Every row gives one point. Each copy is the shape, with its points in the same order, turned, moved and blurred by noise. Say if it was mirrored as well.
In the rows, 128 means zero.

Shape (7 x 3):
[[ 71 186 161]
 [218 155 122]
 [ 64 165 124]
 [191 111 152]
 [ 74 166 151]
 [126 109 117]
 [118  68  89]]
Copy 1 (7 x 3):
[[158 213 129]
 [ 90  91  55]
 [129 206 152]
 [133  81  88]
 [147 194 138]
 [121 124 149]
 [ 88  99 180]]
Copy 1 is: only turned
Copy 2 (7 x 3):
[[195 107  76]
 [123 219 153]
 [155  87  80]
 [145 175 189]
 [180  96  91]
 [124 112 153]
 [ 88  87 173]]
Copy 2 is: mirrored
Copy 3 (7 x 3):
[[120 210 170]
 [190  97  84]
 [ 91 182 174]
 [146 129  58]
 [103 190 160]
 [ 93 124 108]
 [ 53  93 101]]
Copy 3 is: mirrored

Shape (10 x 4):
[[ 95 162 114 159]
 [ 63 143  50 152]
 [ 47  93 176  88]
 [163 159 168 134]
 [164  91 125 159]
 [142  79 117 163]
 [ 98  38 108 150]
 [155 163 169 144]
 [150  95 151 155]
 [145  97 160  84]]
Copy 1 (10 x 4):
[[ 90 131  86 205]
 [ 22  94 134 217]
 [ 53 223 145 151]
 [147 162  81 135]
 [140 119 151 148]
 [133 120 167 163]
 [101 143 213 149]
 [149 156  70 142]
 [145 146 137 149]
 [110 170 119  94]]
Copy 1 is: only turned
Copy 2 (10 x 4):
[[116 141  84 174]
 [102 130   7 169]
 [224 141  77 106]
 [104 132 166 136]
 [100  62 107 122]
 [111  51  91 127]
 [148  46  55 111]
 [107 131 163 145]
 [122  82 120 119]
 [140 112 119  60]]
Copy 2 is: mirrored
Copy 3 (10 x 4):
[[112 162 121  81]
 [101 159 191  61]
 [ 58 158 154 199]
 [145 125  63 130]
 [185 125 139 133]
 [181 133 165 139]
 [143 146 217 162]
 [150 137  71 130]
 [167 137 132 150]
 [129  84 107 170]]
Copy 3 is: mirrored

Shape (7 x 4):
[[249  98 103 115]
 [147  73 146 161]
 [ 97 122 145 116]
 [ 92 168 105 143]
 [ 90  83 118 140]
 [125 185 152 130]
 [109 140 106 161]]
Copy 1 (7 x 4):
[[219  88 208 105]
 [110  73 172 139]
 [109 124 106 158]
 [100 175 113 114]
 [ 90  92 107 121]
 [126 185 146 159]
 [ 97 146 139 100]]
Copy 1 is: mirrored
Copy 2 (7 x 4):
[[134 208  48 206]
 [176 112 102 177]
 [142 117 130 103]
 [ 79  98 126 109]
 [158  84  94 116]
 [ 91 142 162 128]
 [100  91 110 136]]
Copy 2 is: only turned

Shape (10 x 6):
[[118 103 144 130 148 163]
 [127 202 162 139 159 224]
 [138  95 155  95 168  67]
 [163 100 153 122 141 120]
 [ 95 193  19  74  75 135]
 [ 99 135 116 139 115 165]
 [186 126  73 135 172 113]
 [100 139 201 185 131 126]
 [125 189  50 102  82 188]
 [103 107 156 145 206 119]]
Copy 1 (10 x 6):
[[138 154 139 159 133 118]
 [ 49 189  94 116 162 142]
 [140  84 217 138  97 131]
 [132 132 166 143  85 120]
 [107  34  33  86 122  72]
 [121 137 109 138 140  83]
 [ 90  87 129 178  61 135]
 [ 88 172 201 131 150  73]
 [ 93  99  23 101 113  87]
 [115 128 194 182 158 129]]
Copy 1 is: mirrored
Copy 2 (10 x 6):
[[151  92  99 165 174 113]
 [161 161  59 210 210 162]
 [133  43 187 163 143 159]
 [166 100 154 168 145 123]
 [ 29 129  44 176  78 176]
 [114 125  69 145 158 126]
 [105 114 153 230 127  89]
 [146 134 141 116 219 143]
 [ 76 163  31 201  96 150]
 [132  62 144 178 207 110]]
Copy 2 is: mirrored

Shape (11 x 8):
[[132 143 221  70  22 156 131 103]
 [ 89  93  85  59 117  62 104 153]
 [ 56 159 120 198 111 157 113 169]
 [ 68 148 189  60 119 151 141 132]
 [ 83 174 104 105 116 121 138 141]
 [115 121 100 120 129 112 162  74]
 [149 146 129  95 111 150  53 155]
 [151 161  81 128 114 151 159 147]
 [160  75  95  92  86 148 134 186]
 [ 73 136 126 165 123  95 151 186]
 [160 162 208 199  91  41 143 194]]
Copy 1 (11 x 8):
[[206  93 205  38 184 171 132 167]
 [112  85 123 115  54 153 212 177]
 [ 50 151 187 112 112 123  75  91]
 [150  65 207  73 110 127 103 187]
 [107 121 164 114 111  90 141 170]
 [122 102  82  81 140 117 116 157]
 [186 174 177 117  79 160 133 144]
 [135 169 137 136 156 104 114 167]
 [133 140 137 158 136 211 157 184]
 [ 69  90 167 159 117 128 131 112]
 [150  65 170 169 172 122 142   7]]
Copy 1 is: only turned
Copy 2 (11 x 8):
[[129 187  52  35  38  89 149  83]
 [ 84 141  80  90 111 206  97 203]
 [192 166 184 142  57 146 134 177]
 [149 208  98  42 115 127 155 157]
 [143 203 115 123 102 173 121 155]
 [ 69 180 118 146 124 126 137 146]
 [153 141 118  68 100 150  49 122]
 [132 163 138 145 118 178 119  87]
 [103  93 125  81  94 204 126 101]
 [173 143 123 149  90 169 158 188]
 [220  88  30 179  71 111 150 147]]
Copy 2 is: only turned
Copy 3 (11 x 8):
[[  9 188  64  82 135  99 108  84]
 [131 139 194 153  73 102  86 106]
 [ 89  42 154 120 180 178 136  91]
 [ 91 144 130  56 144  89 132  68]
 [107  81 155 110 134  96 129 123]
 [119 107 105 156  92  96 176 117]
 [131 129  96 110 147 142  44 130]
 [107  80 113  99 108 139 137 180]
 [101 142 137  99  54 185  91 146]
 [ 93  97 199 128 157 162 160 116]
 [ 51 180 174 154 221 181 163 180]]
Copy 3 is: only turned

Shape (14 x 8):
[[114 165 136 195 141 106 164 108]
 [ 58 118 100 109 128  99 166 146]
 [182 136 113 110 121 190 132 147]
 [ 77 126 157 101 140 136 110  98]
 [146 107 118 176 133  99  99 109]
 [104 135 135 165 134  76 138 171]
 [125 127  95 183 198 126 123 115]
 [ 50 158 152  55 218 160 166  79]
 [ 28  94  97 103 174 124  83 101]
 [ 96  90  78 106 129 165 223  75]
 [ 64 102 168 141 117 159 234 105]
 [106 133 183  99 169  91 118 113]
 [ 74 113 120 118  45 109 171 133]
 [101 141 148 112  77 180 109 185]]
Copy 1 (14 x 8):
[[129 176 101 129  71 125  83  60]
 [128 111  76 105  60 110 169 102]
 [146 154 118 115 113 217 128 153]
 [ 94 139 106 111 135  98 134 130]
 [132 126 136 185  97 126 105 105]
 [121 100 122 122  37 122  92  85]
 [ 81 137  99 175  92 169 115  65]
 [ 44 151   7  71 160 119 144 101]
 [ 48 110  95 141 107  93 196 113]
 [176 148  33 118 128 153 203  71]
 [170 142  83  49 133 108 156  38]
 [ 89 103  85 109 132  95  77 126]
 [196 134 114  86  67  87 170 133]
 [124 148 166  63  81 154 151 158]]
Copy 1 is: mirrored
Copy 2 (14 x 8):
[[118 117 186 103 129 172 160 135]
 [168 115  96  82 152 107 140 177]
 [ 85 182 118 176 111  86 138 122]
 [167  98 153 121 152  73 111  96]
 [120 109 150 148 147 180  84 126]
 [129 105 138 102 102 152 109 179]
 [ 97 172 161  86 159 167 103 120]
 [190 156 192  64 172  18 144 104]
 [172 111 114  59 194  88  69 103]
 [147 163 123 120 220  91 196 166]
 [119  84 171 107 196  80 204 182]
 [183 115 197 125 127 106  83 136]
 [166  73  84 145 148 117 182 177]
 [ 99  84  92 153  84  69 134 135]]
Copy 2 is: mirrored
Copy 3 (14 x 8):
[[104 153  66 148 182 130 130 150]
 [ 88 121 169 141 177 129  98  91]
 [177 110 119 135  85 190 142 105]
 [145 151 162 165 132 100  92 139]
 [122 110  97  93 128 116 127 170]
 [ 90 125 129 110 174 167 105 167]
 [ 72 106  71 145 106 125 113 157]
 [123 165 137 246 111 101  36  98]
 [ 73 131 185 153 100  57  87 127]
 [148  78 118 193 164  93 125  43]
 [147 115 138 223 221 121 139 109]
 [143 140 139 156 137 126  47 179]
 [145 134 183 118 208 128 144  98]
 [159 165 196 142 121 186 162 134]]
Copy 3 is: only turned
Copy 4 (14 x 8):
[[146 102 146 171 158  78 119  79]
 [ 92 102  53 170 147 136 105 120]
 [130 163 166 165 128 148 120 192]
 [ 94 114 121 103 116 155 106 101]
 [100 151 150 137 150  71  66 106]
 [112 121  96 138 204  84 105 105]
 [138 151 151 174 156 118  44  86]
 [164  75  85 125  77 221  97  81]
 [ 63 138  75 119 127 179  48  69]
 [112  78  87 215  63 127  70 160]
 [106  10 116 173 120 125 113 139]
 [136 116 110  71 141 127 108 109]
 [ 44  92  75 158 135  92 146 154]
 [ 64 136 141 143 175 162 162 167]]
Copy 4 is: only turned

Shape (14 x 9):
[[163 143 170 139  66 150 155 153 147]
 [182 189  92  94 140  65  57  61 132]
 [ 61 108  98 104  60 123  85 131  75]
 [148 140 104 118  73 160  64 172  83]
 [172 148  92  66 123  96 160 106 131]
 [ 62  60 115 160 135 134  68  82 146]
 [104  73 152 111 144 178 116 131 169]
 [ 94 131 130 150 165  82 152 153 113]
 [154 170 114  90 131  70  54 116 161]
 [142  72 105 192 164 144 153 192 128]
 [107 187  76  99  85 155 165 107 147]
 [136 181  73 143 102 133 133 110  54]
 [ 73 122 170 132 153 119  60 126  85]
 [132 171 178 178  67 143 164 133 134]]
Copy 1 (14 x 9):
[[124 152 111 118 137  83 171 129  65]
 [174  35 118 199 209 111  96 122 149]
 [124  80 123 186  45 133 185  99 138]
 [129  70 163 161 100 102 159  67  68]
 [155 102 133 162 190 154 170 167 105]
 [114 141 122 140  84 143 101  75 212]
 [117 183 139 124  91 149  92 116 124]
 [163 109  68  96 123 181 159 101 130]
 [130  47 116 173 171 120  87 128 122]
 [128 152 132  54 131 177 166  49 110]
 [137 148  92 226 149 146 177 118  89]
 [200  93 112 184 142 132 213  70 117]
 [183  91  99 127  56 122  95  94 146]
 [136 164  67 129 129  58 183 101  78]]
Copy 1 is: only turned
Copy 2 (14 x 9):
[[177  80 127 192  91 113 149  96 130]
 [ 58  88 131  39  80 130 145 157 125]
 [ 67  79 108 181 124 110  24 117 105]
 [ 79  43  99 191 123 155 118 133  92]
 [124 116 184 104  76 161 124 120 105]
 [ 77 171  83 166 156  91  73 159 176]
 [149 141 121 181 157 152  97 140 188]
 [149 125 161 140 163  70 101 166  93]
 [101  79 104  65  87 131 119 180 128]
 [147 164 136 224 168 113 154 189  86]
 [137 125 121 114 120 144  99  49  86]
 [ 59  85 153 141 138 108 132  86  52]
 [ 96  67 121 145 186  80  78 171 161]
 [172  85 116 179 112  64 149  73 118]]
Copy 2 is: only turned
Copy 3 (14 x 9):
[[150 117 106 146  57 144 141  56 141]
 [  7 142 151 121  84 155 119 173 105]
 [134 146 163  85 154 104 191  91  64]
 [114 113 176 116 157 154 129  56 106]
 [128 155 161 136  60 154 123 177 111]
 [110  88  84 133 169  88 216 147  97]
 [163 120  90 172 154 135 195 134 160]
 [141 158  93 150 116  58 112 144  94]
 [ 33 165 135 169 101 145 140 144  93]
 [191  72  96 185 153  85  90 125 112]
 [162 162  97  88  85 183 135 138  78]
 [126 126 147  50 106 124  83 122  93]
 [ 84 163 110 117 182  62 166 107 137]
 [154 128  63 110  60 120 128  56 135]]
Copy 3 is: only turned

Shape (16 x 11):
[[178 141 182 157  64 128 114 107  82  83 163]
 [145 192 217 142 112 133 141  49  49 196  88]
 [177 124 129 172 143 138 157  71 131  73 156]
 [228 139 128 151  97 168 147 144 105  99 153]
 [165 155 130 139 123 149 100  76  76 101 172]
 [105 142 109 185  98 157 132 123 113  70 119]
 [110  88  70  98 176 102 172 157 176 180 127]
 [161 198 134 157  75 184 111  82 124 111 213]
 [132 165 181  77  88 149 174  83 109  91 142]
 [111 144 119  87 228  96 101 190 196 139  89]
 [110 117 106  90 209  69 153 216 213 131 101]
 [104  72 152 131 154 108 118 176 209 160 138]
 [130 212 206 162 136 159 193 120 100 169 121]
 [131  99 153 110 200 168 137 137 205 132  99]
 [135 138 177 154 152 150 150 117  64  95 206]
 [ 99  73  97  77 196 165 123 216 168 144  99]]
Copy 1 (16 x 11):
[[154 236 163  64  86 119  83 181 105  97 135]
 [192 238 176  97 187 152 182 156 134  99 187]
 [138 193 132 106  49  94  99 114 156 130 155]
 [ 95 243 137  90  79 127  70 136 156  72 101]
 [137 215 148  71 119  69  99 139 127 113 134]
 [155 153 173 110  74 108  99 103  93  84 103]
 [ 71  75  63 132 142 122 111 114 150 107  98]
 [126 237 165  34 139 106  51  97 102 145 105]
 [128 216 142 151 143 140  87 165  93 154 130]
 [126  50 123 151 176 129  30 134 209 100 128]
 [106  37  81 166 137 152  36 138 188  97 108]
 [142  74  33 109 130 151  44 130 140  74 134]
 [209 204 152 109 166 184 143 117 165 113 107]
 [146 133  62 174 132 116  37  84 170  77 152]
 [198 200 121  84 104  81 108 165 141 130  90]
 [103  74  64 166 168  93  53 120 158  35  84]]
Copy 1 is: only turned
Copy 2 (16 x 11):
[[ 36 147 156 133 153 165 118 157 184 174 184]
 [120 117 207  90 188 157 197 137 117 226 161]
 [ 59 147 111  89 194 172  87 163 150 118 132]
 [ 18 152  93 129 173 182 152 122 192 143 137]
 [ 81 146 118  98 151 189 139 200 160 159 159]
 [ 41  94 129 136 141 140  94 195 132 153 100]
 [147 148 110 128  96 147 122 102 107  53  42]
 [ 47 181  95 170 178 202 138 201 126 182 166]
 [ 97 154 122 123 131 182  82 121 137 232 142]
 [173  69  57 132  91 116 137  91  87  62 117]
 [162  85  73 152  86 126  91  53 116  42  83]
 [ 93 148 126 151  82 108 107  86  83  49 129]
 [ 89  94 158 139 192 203 156  92  72 202 128]
 [ 95 126  70  83 105 117 123  92  64  95 121]
 [ 50 125 146 105 132 245 111 159 122 150 164]
 [100 104  71 108  31 122 147  95  94  75  56]]
Copy 2 is: mirrored
Copy 3 (16 x 11):
[[148 173 138  68 139 147 144 193  58  93 166]
 [153 179 159  61 148 240  51 138 132  64 110]
 [103 130 129  48  94 169 190 133  82 137 157]
 [111 134 198  74 115 125 158 189  82 149 167]
 [149 159 166  65 148 159 175 115  74 102 149]
 [107 144 134 148 129 183 209 168  93 107 143]
 [106 108 102 162 108 102 142  91 173 205  95]
 [ 88 200 180  69 193 169 169 132  41 129 161]
 [162 225 131  72 132 194 154 167 113 168 139]
 [172  84 113 213  96 162 118  70 120 220 153]
 [150  89  84 214  69 130 123  94 121 246 127]
 [108 124  67 183 117 107 107 107 135 177 176]
 [ 97 200 175 114  95 227  70 144 104 125 115]
 [115 118 111 148  88 175 133  90 165 204 206]
 [130 206 158  85  78 134 154 108  71  91 154]
 [148 113 138 223  96 108 152  96 193 199 173]]
Copy 3 is: only turned
Copy 4 (16 x 11):
[[141 171 152 145 104 176  62 107 129 149  58]
 [ 56 125  84 200 139 171 131  88  42 173  65]
 [130 201 110  85 116 140  89 159 111 104  51]
 [142 171 126 141 114 169 108 178 177 131  33]
 [ 99 190 147 130 165 188  85 136 121 112  74]
 [136 194 161  75 119 142 128 144 124 175 101]
 [131 121  61  83 160  80 173 161 177  89 162]
 [168 153 142 121 174 231  70 168  98 147  60]
 [ 87  90 136  89 137 153  58 125 112 150  57]
 [116  90 134  81 116 109 216 144 138  33 171]
 [154  83 114  58 110  65 209 143 168  41 155]
 [179 115 103 118  93  85 143 157 134  86 194]
 [124  94 120 164 155 121 154 141  51 164  43]
 [100 111 112  94  89 100 152 212 102  72 146]
 [134 168 165 149 174 106  70 138 108 113  58]
 [103 101 154 102 126  73 184 203 189  89 190]]
Copy 4 is: only turned

Shape (15 x 11):
[[ 66 155  77 100 105 111 150 138  76 169 182]
 [ 99 117  82  86 135 128 189 103 119 136 119]
 [116  91 171 139 164 190  94  66 237 133 112]
 [127 101 141 138 160 101 120  98 167 133  78]
 [116  99  74 123 118  97 185 157 102 166 119]
 [140  89 105  56 129 100 119 103 123 107  87]
 [104 154 154 197  57 208  70 136 188 123 116]
 [116  90  99 134 104 121 141 104 195 113 102]
 [ 87 139 154 104  95 129 167 185 117 154 130]
 [163  46 144 145 154 169 107  71 149 130 101]
 [143 154 173 172  54 145  89 108 205 174 152]
 [122 131  57  89 162 109 138 178 121 154 136]
 [115 111 177 176  80 168  93 140 209 102 195]
 [135 128 168 188 139 130 103  82 177  82 107]
 [ 49  81  92 103 125  97 121 140 114 168 130]]
Copy 1 (15 x 11):
[[ 58 121 189 126 124 100  78 111 139  54 133]
 [ 70  95 166  77 124 147 107 101 121 128 157]
 [135 160  55  90 184  76 150 156  73 192 169]
 [136 140 139 130 175 124 138 115 100 189 128]
 [ 84 123 215 135 151 171 115  91 126 109 151]
 [164  99 173 100 105 115 142 107 145 164 158]
 [105 148  67 197 189  92 186 217 108  96 162]
 [109  99 132 151 150 120 149 115 100 180 185]
 [120  94 157 118 162 137 123 123  89  44 158]
 [136 176 134  88 172 110 210 130 126 187 147]
 [131 157  60 189 225  92 124 143 144 105 171]
 [112 161 173 130  82 164  85 100  98 110 135]
 [ 99 159  50 185 177  62 185 123  80  92 174]
 [122 133  78 151 182  90 181 136 105 171  89]
 [105 117 232 122 146  80 105 124  92 111 163]]
Copy 1 is: mirrored
Copy 2 (15 x 11):
[[130 175 138 172  72 171 118 113  78 154 200]
 [ 94 187  97 122  98 138 137 126 108 127 133]
 [128 139 149 113 160  54  81  77 195 136  42]
 [ 82 118 102 150 151  87 128 108 134 156  88]
 [ 90 145  84 158 125 147 152 118  79 111 176]
 [ 67 115  73 123  76 151 121 134 139 134 101]
 [175 101 209 202 136 146  98  69 123  93  42]
 [119 147  69 154 126 125 113  86 129 108  74]
 [124 122 151 122 101 142 104 118  42 105 154]
 [105 112 128 135 116  71 134 128 208  99  75]
 [165 121 179 233 137  85  54 125 105 115  72]
 [ 96 136  87 127 147 192 109 129 124 148 188]
 [235 103 145 167 119  95  63  95 126 119  68]
 [162 103 139 157 152  92 147 133 144 164  36]
 [104 125 105 145  87 124 120  59 103 153 181]]
Copy 2 is: only turned
Copy 3 (15 x 11):
[[165 190  76 101  67 155  91 133 175 105 145]
 [118 181 140  68  78 149 155  97 147 155 108]
 [138 109 114 156 159  65 249 146 123 205 100]
 [147 108 148 153 103 145 175 121 103 171  69]
 [147 153 142  98  53 132 125 114 141  78  91]
 [117  85 144  72  91 175 164  90 119 156 137]
 [114 112 112 203 160  73 170 194 188 114 145]
 [ 90 120 118 136  94 102 193 117 142 127  82]
 [157 170 155 157  90 133 134  99 145  93 171]
 [153  77 141 103 157 104 192 136 123 165  78]
 [158  86  94 204 108  42 178 133 206 150 142]
 [137 156 112  93  48 141 137 142  80 103 146]
 [131 133  63 204 177  43 192 113 154 110 138]
 [106  87 106 180 166  98 150 133 130 173  72]
 [168 173  91 121  59 187 173 129 143  96 113]]
Copy 3 is: only turned
